Each row of a before or after table is a point. The points were changed in one or more steps. Then noise was added and the rows were shuffled. The steps act on columns, c1 being the first. Write out the steps. A step turns or swaps two columns, mirrors them in a line or flattens them onto one, adds a multiple of one to another, or multiplies or shifts one. Angles are multiples of 10 degrees, from the lower column toward the higher: turns from -170 to 170, lines from 10 to 170 but not 90. Use the fewest steps. Two steps may share a column if one is a turn and the other turns, adds or multiplies; they go together, in the order done. Otherwise the lowest column goes first.
In the rows, 128 means zero.

Before, 11 rows:
[[137 109 146]
 [162 157  87]
 [ 65 157 134]
 [112 135 105]
 [ 97 165 191]
 [104 159 125]
 [128  59 126]
 [ 96 163 126]
 [112 149 130]
 [126 104  85]
 [145 180 122]]
After, 11 rows:
[[149 141 144]
 [168 149  82]
 [153 149 119]
 [138 106 199]
 [146 151 153]
 [137 154 153]
 [183 166 164]
 [177  99 123]
 [200 179 124]
 [171  85  71]
 [100 144 157]]
Steps: shift c1 by 40; turn c2 and c3 by 50 degrees

Before (12 x 6):
[[151 151 131 117 133 160]
 [134 130 150 120 130 153]
 [137 141 102 104 146 101]
 [128 139 121 123 112  88]
 [110 131 104 120 122 110]
 [143 133 116 129 131 100]
 [127  95  85 123 142 119]
 [142 129 140 112 118 138]
 [117 117 125 130 135 122]
 [131 138 100 115 120  97]
 [154  95 112 146 119 150]
 [124 111 118 157 134 127]]
After, 12 rows:
[[132 131 158 129 138  73]
 [106 135 148 133 142  36]
 [101  97 165 141 120 101]
 [126 110 136 110 105 125]
 [ 89  96 129 107 122 194]
 [122 139 132 121 143   6]
 [138 117 137 132 123 110]
 [101 142 143 159 130  47]
 [103 150 115 140 132 224]
 [134 128 108 136 134 202]
 [121 130 112 132 146 159]
 [101 134 129 129 125  43]]
Steps: turn c1 and c3 by -150 degrees; multiply c1 by 1.3; turn c4 and c5 by -140 degrees; multiply c6 by 3

Before:
[[105 155 152 144 115 165 163 120 124 141 111]
 [132  77 120 123 137 138 134 106  60 119 102]
 [ 98 145  98 136 119 134 117 110 152 131 111]
 [ 93 173  86 149 118 134 163 155 107 147  87]
 [140  91 140 134 105 161  94 136  58  47  92]
 [124 179 123 141 168 131 154 119 147 130  72]
 [124  58 130  92 129 168 143 153 103  42 103]
 [157  90 131 151 105 124 143 151 111  97 109]
 [131 148 110 138 142 171 123 154 132 170  92]
 [127 163 119 107  96 133 143 121 130 162  57]
 [ 85 147 148 130 138 113 124 152 130 156  81]
 [158  91 143  74 131 142 121 155  74  35 157]]
After (12 x 11):
[[160 144  69 136 117 134 128 145 152 130 110]
 [130  58 131  92 149 152 112 116 103  35 106]
 [122 180 119 140 101 128 101  98 148 129  72]
 [170 147 168 130 145 118 116 107 129 157  82]
 [130  91 154 134 148 147 163 143  59  43  92]
 [120  78 114 123 106 138 123 130  58 118 101]
 [124 163 111 107 138 141 112 160 129 160  57]
 [101  92 158  75 151 126 146 112  73  36 157]
 [ 96  90 134 151 158 120 122 136 110  99 110]
 [139 156 174 144 128 166  87 142 126 134 112]
 [150 173  44 146 158 138  84 122 107 145  86]
 [125 148  92 138 145 178 135 103 131 161  90]]
Steps: turn c1 and c7 by 160 degrees; multiply c3 by 2; turn c5 and c8 by -120 degrees; turn c6 and c10 by -10 degrees

Before (10 x 18):
[[109 122 102 127 136 133  82 246 115 126 206  98 125 114  84  87 142  98]
 [144 150 142 129 163 106 152 106 116 146 120 139 126 143 145  76 103 145]
 [ 96 177 133 138 118 125  97 104 123 130 112 138 140 136 135 151 144  98]
 [100 138 141 148 145 108 144 108 197 173 117  89 110 107 169  88 124 103]
 [ 96 112 105  85 161 132 121 112 127 145 119 110 134 132 167 121 120 103]
 [220 138 122 167 176 132 121 108 132 114 167  85 124 106  81 136 107  82]
 [127 107 112 133  75 111 127 106 138 103 166 156 121 114  86  80  98  90]
 [135 141 165 142 131 102 144 122 125  95 107  85 115 121  87 173  97 123]
 [103 113 136  38 169  69 146 175 125 110 112 249 133 121 123  80 110 169]
 [105 126 108 144 175 127 152 177 132 120 121  90 167 122 112  78 138  87]]
After (10 x 18):
[[102 114 117  35 166  68 115 175 123 112 110 246 134 115 114  81 110 169]
 [223 140 112 168 173 134  93 107 133 123 165  83 123 109 156 136 107  85]
 [141 152 151 129 163 104 133 109 118 127 121 139 126 145  98  78 105 144]
 [ 98 113 128  83 161 132 164 113 127 159 118 109 136 129 116 119 120 105]
 [105 125 108 144 175 126 103 178 130 137 122  87 167  86 113  76 136  87]
 [126 107  95 132  77 112  90 108 138 123 166 156 122 121 150  80  97  92]
 [ 97 136 171 148 144 109 154 110 198 148 117  88 111 126  93  86 126  99]
 [ 96 177 133 137 118 127 150 102 124 124 111 139 141 122 151 151 144  98]
 [110 123 110 127 137 133 111 247 112 148 206  98 126 117 187  86 142 100]
 [136 140 128 142 132 101  84 117 127  78 107  82 113 133 134 175  98 120]]
Steps: turn c3 and c10 by -50 degrees; turn c7 and c15 by -120 degrees; add -1 times c13 to c14

Before:
[[143 100 106 132  92 138 123 141 106 120 170 138 162 105 102 100  87 167
  137  67 127 113 128 117]
 [166 131 143 119 107 157 103 148 143  97 148 138 117 147 102 117  90 138
  142  73  96 103 159 122]
 [163 165 155 159 150 137 108 142  66 145  87  83 147  89 160 141 132 117
   82  60  96 191 117 116]
 [137 105 175 136 106 166 102 167 123 104 124 113 176 129 126 110 107 167
  124  76 101 116  87 146]
 [129 164  77 165 117 108 165 122 155  85  99 155 126 182 177 172 171 104
  111  98 168 147 143  93]
 [ 93 158  98 194 100 146 121 157 148  88 179 145 139 144  96 111 155 130
  140 105  72 117 142 129]
 [151 124 170 128 148 156 107  96  91 119 156  90 144 121 153  89 117 152
  107  37 111 152 115 167]
 [130 122 146 123 120 148  94 119 147 101 149  88 148  91 152  80  78 147
  133  90 103 138 115 101]
 [101 129 145 171  85 142 154 169 167  80 179 147  84 124  72 116 164 152
  119  71 109 102 120  94]
 [105 105 112 139  92 170  98 121 136 108 129  95 109 128  81 111 118 158
  131  91 116 147 131 144]
 [139 221 122 193  67  95 163 104 154 110 101 132 153 168 182 194 141  94
   70  97 193 161 173 114]
 [150 146 123 151 102  80 160  89 143 103 125 154 130 163 167 177 159  97
   77 182 179 183 182 123]
 [100 155 112 188 122 152 121 182 153  72 157 138 131 125  92 125 148 112
  140  99 173  71 160 113]]
After:
[[149 124 136 128 173 157 116  91  93 105 156 142 153 120 154  87 118 151
  103  36  99 155 109 167]
 [100 128 130 170 107 139 121 170 167  66 180 108 134 124  72 117 162 154
  117  73 101 101 159  96]
 [163 167 143 157 166 136 119 141  65 137  87 141 156  90 160 141 129 116
   82  59  84 192 106 120]
 [141 102 129 137  85 135 127 140 107 121 172 138 103 105 104 102  88 169
  139  65 117 114 125 116]
 [128 166  76 167  87 110 144 121 155 118 102 120 106 186 177 173 173 104
  109  98 156 145 163  93]
 [ 92 158  99 194  85 147 141 158 152  98 178 129 106 143  97 115 152 133
  140 106  62 115 122 129]
 [104 105 124 139  89 169 130 119 137 106 129 128 164 129  77 114 118 157
  131  87 105 146 100 146]
 [100 155  84 188 115 153 158 185 151  89 159 128 117 125  91 124 144 113
  139  99 166  70 119 113]
 [139 223 144 192  75  97 173 104 152  92 102 136 114 167 181 191 140  94
   71  96 183 162 165 113]
 [148 144 123 151 106  81 181  87 144 100 123 123 107 163 168 177 160  97
   77 184 170 187 157 124]
 [139 107 152 134 143 164  83 168 123  79 125 149 119 129 127 111 104 169
  123  78  93 117 101 145]
 [130 122 129 122 131 147 113 117 145  97 151 144 152  93 153  81  77 148
  132  91  92 134  92 100]
 [165 131 126 118 127 160 159 147 147  87 147 123 124 149 100 118  87 138
  143  70  87 104 105 119]]
Steps: turn c3 and c5 by 40 degrees; turn c3 and c10 by -40 degrees; swap c7 and c23; turn c12 and c13 by -120 degrees; multiply c12 by 0.4; shift c21 by -10

Before, 12 rows:
[[141 147 137 109 111 132 129 134 104 152 120 126 112  90 147 130  83 149
  143 152 101  95 126 112 131 111 156 102 120 154 136 134 189 131 147 115
  119 144 158  78 138 143 136 113 116 147  97 100 117 159 125 110 130 139
  131 136  85 122 107 118 213 125  94 169]
 [137 100 110 112 110 146 114 110 194 155 155 134 181 129 121 153 143 140
  192 182 123 115 126 105 125 103 139 213 105 148 142 138 139 146  99 117
  151 125 143 107 128 130 129 144 105 119 100 188 118 149  86 119 156  86
  120 134 140 134  72 150 141 152 136 110]
 [161 137 161 119 130 147 124 127  99 120  87 119 103 150 149 145 141 137
  154 110 134 181 160 131 109 140  94 119 132 115 137 119 161 140 131 169
   98  84 153 136 114 144 135 122 151 157 110 131 118 105 114 127 121 113
  131 116 132 126 156 106 128 122 123 113]
 [132 146 147 104 112 142 125 125 135 126 117 118 117 136 149 129 122 145
  122 117 109 114 126 139 122 111  94 131  53 105 140 112 153 116 132 107
  145 147 150 137 126 116 136 146 101 164  94 128 132 141 108 107 139 141
  138 147 130 117 124 136 121 138 125 144]
 [148 162 113 156 114 136 114 126 102 129  94 131 146 149 149 153 141 103
  124 108 141 132 133 125 116 106 100  94 131 129 152 125 123 145 137 100
  147 133 109 131 117 140 127 127 163 124 144 164 119 159 132 162 100 141
  117 123 114 114 128 146 113 153 102 157]
 [171 162 101 122 126 120 124 112 105 130 119 107 115  63 129 137 141 146
  137 116 118 146 131 101 132 104 192 125 109 155 152 127 119 106 143 138
  114 149 118 133 124 122 124 154 102 117 120 124 117 163 137 166 103 109
  114 115  75 148 133 137 111 123 113 119]
 [125 132  98 105 126 147 127 116 124 151  85 122 101 128 102 139 144 145
  155 144 138  99 122 103 122 120 101 105 131  97 127 133 137  94 125 116
  149 150 116 139 171 133 156 144 104 135  95 119 146 136 139 108 121 124
  128 127 115 112 150 108 193 133 121 130]
 [143 162 128 111 227 124 117 179 100 155 109 111 133 133  41  92 105 126
  141 135 144 123 130 150 114 107 120 144 135 125 139 104 117 145 118 126
  111 147  58 115 125 137 168 136 144 121 122 113 145 151 128 115 138 131
  106 119 139 121 116 131 120 113  91 118]
 [119 136 121 123 132 119 119 130 124 147 114 111  89 140 142 121 135 135
  121 139  84 106 117 104 140 118 102 119  78 136 148 120 121 120 139 142
  144  95 161 141 166 140 121 113 144 127 140 158 152 159 140 142 163 125
  136 132 108 121 156 127 157 138 115 119]
 [179 138 134 143 110 133  68 110 101 150 133 137 116 104 118 108 136 133
  122 144 144 190 124 128 110 112 153 101  98 142 124 103 167 140 128 124
  153 152 106 135 116 128 175 134 113 159 117 101 133  67 123 102 148 144
  110 117 109 131 124 130 111 155 135 121]
 [140 143 115 154 110 140 118 113 123 147  86 108 111 143 120 152  59 110
  140 125 142 160 123 100 116 130  98  96 118 142 109 130 121 146 133 132
  131  59 128 137 125 122 127 118 117 133  94 124 121 155  99 129 100 125
  130 116 101 124 146 113 115 135 113 138]
 [133 163  93 112 131 109 123 125 105 128  95 108  93 133 134 107 138 140
  122 133 123 148 155 167 121 111  97  92 126 149 133 141 117  71 149 100
  130 123 150  63 139 138 120 152 143 120 118 105 116 136 103 131  99 137
    7 147 132 115 135 116 111 110 129 118]]
After, 12 rows:
[[118 132 122 120 134 120 121 125 123 152 114 107  87 142 140 119 140 137
  120 138  85 108 115 106 137 116 102 121 145 130 149 116 117 121 140 143
  145  96 162 135 170 139 118 126 146 159 138 160 153 161 140 143 163 126
  139 141 104 120 174 125 158 137 115 122]
 [145 163 111 155 116 130 120 139 104 125  95 127 148 147 148 153 140 108
  122 111 143 133 130 125 120 100  99  92 122 123 151 121 120 146 137 102
  147 134 108 129 117 139 126 128 162 123 143 163 117 156 135 162  99 117
  118 126 113 119 128 141 113 149 105 159]
 [136 164  93 106 132 110 120 136 103 130  97 108  95 132 131 105 137 146
  122 135 119 152 150 173 120 108 102  92 124 153 131 140 118  70 148 100
  130 122 150  62 141 136 124 126 142 133 119 107 115 135 108 135  99 132
    3 131 128 111 144 118 109 107 134 117]
 [176 141 135 145 109 132  66 151 101 147 133 137 116 100 116 105 136 131
  123 145 144 187 124 129 108 111 150 104 169 142 124 103 167 140 132 123
  156 150 110 131 114 129 178 132 115 137 115 101 132  66 121 102 148 135
  112 120 107 131 122 134 112 151 133 120]
 [163 139 162 124 126 149 123 115 101 126  91 124 100 152 151 143 146 139
  155 110 133 177 159 130 106 135  93 122 154 116 134 121 163 138 134 172
   99  84 156 135 117 146 136 129 149 116 114 133 112 106 116 127 119 144
  132 121 131 124 172 114 130 121 124 115]
 [143 165 124 108 231 127 122 105 101 156 108 108 132 132  40  93 104 125
  145 135 144 124 130 150 115 106 122 144 116 129 139 103 116 144 120 129
  116 145  54 119 124 140 165 135 146 124 121 114 145 151 126 114 140  88
  105 118 134 121 108 110 122 117  92 116]
 [134 147 146 108 109 139 124 145 137 128 118 115 112 134 153 129 121 146
  127 116 111 115 122 135 122 112  95 133 189 104 135 114 154 115 131 110
  149 148 151 136 125 115 137 126  98 171  97 133 138 141 108 107 141 119
  138 134 127 117 121 131 121 137 129 142]
 [140 144 136 111 112 132 129 129 106 153 121 127 111  91 148 130  81 150
  146 149 100  95 127 111 131 113 157  99 149 152 137 136 185 131 149 115
  120 144 153  79 139 151 136 124 111 130  94 104 117 158 129 110 130 124
  132 140  81 119  91 111 212 128  94 165]
 [123 131  98  97 123 146 128 128 117 151  82 127 101 127 101 143 145 142
  153 143 138 100 120 105 119 116 100 107 130  96 129 131 142  92 124 118
  148 147 122 141 174 132 159 127 103 124  91 119 146 137 141 108 123 151
  126 119 120 115 162 117 194 128 120 133]
 [172 161  99 120 126 115 124 119 100 131 119 108 116  63 122 138 141 152
  139 114 118 146 134 100 137 102 190 126 124 152 152 125 119 104 144 138
  110 148 112 130 119 121 125 142 100 145 120 124 119 162 140 166 103 138
  114 112  72 148 138 147 108 124 113 121]
 [139 145 116 152 113 142 118 128 122 146  88 111 110 146 121 157  59 109
  140 127 144 157 120 103 116 130 101  91 131 144 108 127 124 146 130 132
  136  61 132 136 123 121 125 132 113 133  97 125 118 159  97 126  96 144
  129 122 103 127 156 125 113 131 114 142]
 [138  97 110 113 112 146 107 106 191 148 153 133 179 125 121 154 144 141
  195 182 122 117 128 105 130 103 140 214 130 145 141 140 142 147  96 115
  148 125 143 100 132 127 131 127 105 139 103 190 117 151  86 118 152 152
  116 128 140 135  41 166 142 152 135 108]]
Steps: turn c8 and c54 by -120 degrees; turn c54 and c60 by 30 degrees; turn c29 and c46 by -110 degrees; multiply c46 by 0.7; flatten c44 and c56 onto the line at 120 degrees; multiply c59 by 1.6

Before (11 x 64):
[[171 112  87  92 135  98 143 167 106 177 137 100 189  90 154 161 126 105
  108 155 137 149 134 100 170 186 148 181 168  91  92 149  95 184 153 188
  154 161 115 149 163 113  89 150  85 121 180 156  85  93 122 173 115 108
  119 144 198 154 173  97 156 144 112 153]
 [166 114 153 145 185 104 154  77 108 133 193 124 110  82 128  85 163 154
  113 160 136 123  98 102  81 112 114 154 140 111 104 109 107 142 106 164
  161  94 122 149 173 129 184 162 108 111 168 130 169 157  75 105 109 144
   97 175 106 123 107 107 101 109  86 152]
 [118 187 141  98 135  98 151 152 149 122 191  91 170  64  84  98 117 166
  110 159 128 127 119 118  88 169 161 152 173 165 158 104 117 109 153 120
   94 146 130 165 112  85 140  90  97 163 161 118 110 131 110 131 144 126
  158 170 166 115 111 117  88 154 139 112]
 [111 156 167 150 112 169 119  74 100 100 179 160 170  80 141 148  96 102
  171 101 136 123 100 110  97 185 116 114  92  95 119  75  66 139 103 146
  148 165 149 134  81 141 160 163 158 148 141 148 137 144 102 174 128  84
  155 164 158  99 154 148 140  91 154  89]
 [129 113  82 154 120 166 132 134 109 129 151 171 112 125 143 134 124 180
  125 160 132 122 136 126 143 104 135 128 113 122 119 120  93  96 121 190
  108 131  90 108 139 161 148 146 160  97 128  96 142 187  89 135 137 141
  104 132 115 163 149  96 106 138  85  92]
 [109 104 154 115 120  83 125 123 117 102 131  87 112 122 155 166 154 106
  103 164  72  74 171  74  86 146 142 115 108 149  80  70  77 161 144 106
  151 123  85 164 152 110 182 108 113 161 126  80 147 125 153 160 113  93
   98  89 136 158  94 189 115 115 155 125]
 [169 103 146 158 118  89  91 114 156 109 118 118 146  67  89 106 117  99
  130 121 119  88  92 141 114 140 120 100 142 181 131 157 107 127 109 123
  123 154  76 114 161 110 112 172 145 123 154 148 110  99 123 188 117  86
  109 154 129 150 146 156 164 125 127 144]
 [ 86 184 161  86 170 146 110 110 149 156 145 167 118  75  70 131 177 132
  173 123 138 110 135 126 167 109 157 159 109 101  90 128 136 161  82 157
  131 157 142 168  98 122 110 148 127 118 128  81 145 128 139 119 174 146
  109  96 108 123 176 162 130 133  84 171]
 [ 89 192 153  85 121 125  84 156 136 108 115 133 130 129 154 100  95 183
  138 132 104 153 108 165 164 149 107 157 105 118  88 126 121 174 147 196
   94  87 101 167 147  82 111 102 126 116 148  75  88 181 108 121 146 153
  114 154 118 181 128  97 100 135  75 130]
 [175 109 150 171 103 125  95 152  89  83 107 124 171 148  71 171 158 116
  132  88 130 145 149 128  83 129 109 149 119 109 133 156 109 137 154 165
  104  99 148 118  95  99 128 161 105  91 174 106 172  92  73 103 148 169
  104 156 120  98  97 107 149 106 121 119]
 [158 195 101 115  99 154 158 144  89 127 105  92 131 137 154 112 127 134
  162  93 145 159 107  96 104 130 140 121 141 155  81 160 134 118  80 115
  123 116 153 105  97 146 169 159  85 124 105 143 141 114 150 112 124 150
  126  85 158 140 123 181 159 107 113 130]]
After:
[[132 115  71 157 115 166 130 133 109 134 145 168 114 127 138 134 120 181
  117 155 131 122  98 127 139 126 139 127 113 122 113 183 164 102 121 175
  101 139  89 106 142 161 156 145 156 103 133  95 146 135  90 135 138 147
  108 137 116 169 154 183 128 137  88  95]
 [ 81 194 155  84 125 131  82 157 134 104 113 131 134 129 153 102  97 186
  137 131 102 150 156 166 168 130 111 158 101 125  87 183 148 169 152 186
   89  85  93 162 147  90 114 106 118 108 149  74  94 131 101 118 146 157
  117 156 108 177 125 170 142 135  72 132]
 [117 190 140 104 130 100 157 151 151 122 193  86 165  62  88  98 121 164
  115 154 124 127 174 114  85 128 161 148 178 161 153 163 162 109 158 136
   97 146 138 164 111  84 136  88  93 161 158 120 105 132 108 134 139 125
  156 175 163 113 102 131 156 154 145 117]
 [163 200 104 118 103 148 158 143  88 125 109  92 128 139 152 114 134 129
  162  99 144 164 137  93 101 137 134 117 149 157  79 222 110 126  79  71
  120 117 152 106 102 150 168 156  95 124 109 144 146  84 153 111 122 148
  131  80 158 135 120  98 101 111 113 126]
 [ 89 190 162  80 165 146 107 107 149 151 146 159 115  75  73 128 177 134
  168 125 142 111 113 127 171 135 153 162 111 103  88 182 119 158  80 219
  126 156 145 164  99 122 112 146 122 121 131  77 148 101 137 120 181 143
  117 100 105 122 182 113 125 128  93 166]
 [169 113 153 148 183 106 156  76 110 134 196 119 114  83 127  91 161 157
  117 156 134 124 123 104  79 143 106 152 146 115 100 173 162 141 107 248
  160  93 124 147 176 133 190 162 106 114 167 130 169 134  74 112 105 143
   98 176 106 120 110 150 141 109  78 148]
 [168 113  82  93 139 100 142 171 107 180 137 105 189  89 153 158 124 107
  108 154 138 145 178  98 174 112 147 186 177  93  86 211 140 181 154 195
  157 148 127 146 166 111  89 149  84 124 176 157  85 168 121 172 119 104
  118 146 196 155 176 118  85 146 114 148]
 [113 162 163 145 114 173 117  76 101  98 183 162 167  81 150 147  92 105
  176 100 136 122 193 107  93 138 117 117  89  93 120 136 175 139 105 125
  146 165 145 131  75 146 163 164 161 147 143 153 139 105 106 167 128  88
  148 165 156  98 159 128  82  90 145  85]
 [176 113 147 165 103 131  94 154  88  75 110 131 168 142  76 177 157 117
  134  89 137 149 123 132  87 122 118 150 117 116 133 220 137 137 153 132
  103 100 148 109  96 102 127 157 107  83 171 109 171 162  77 104 148 167
   99 159 126 101  91 113  99 103 115 122]
 [166 102 153 157 117  89  87 119 152 107 116 121 146  68  91 106 115  98
  131 121 119  86 158 135 119 145 119 102 142 184 133 220 126 127 107 112
  123 150  72 111 161 114 114 175 149 124 162 151 110 114 122 188 119  88
  105 158 129 152 144 100  86 126 128 146]
 [109 110 157 120 127  86 118 120 121 104 127  88 113 128 158 166 158  96
   99 167  70  76 129  74  85 106 140 109 112 154  77 134 177 165 138  91
  148 120  81 162 156 116 181 106 110 162 121  79 151  75 155 167 112  93
   98  89 130 159  98  90 116 117 165 121]]
Steps: add 1.5 times c5 to c36; turn c23 and c26 by -110 degrees; multiply c26 by 0.4; shift c32 by 60; turn c33 and c61 by 150 degrees; multiply c50 by 0.7; turn c50 and c60 by 120 degrees
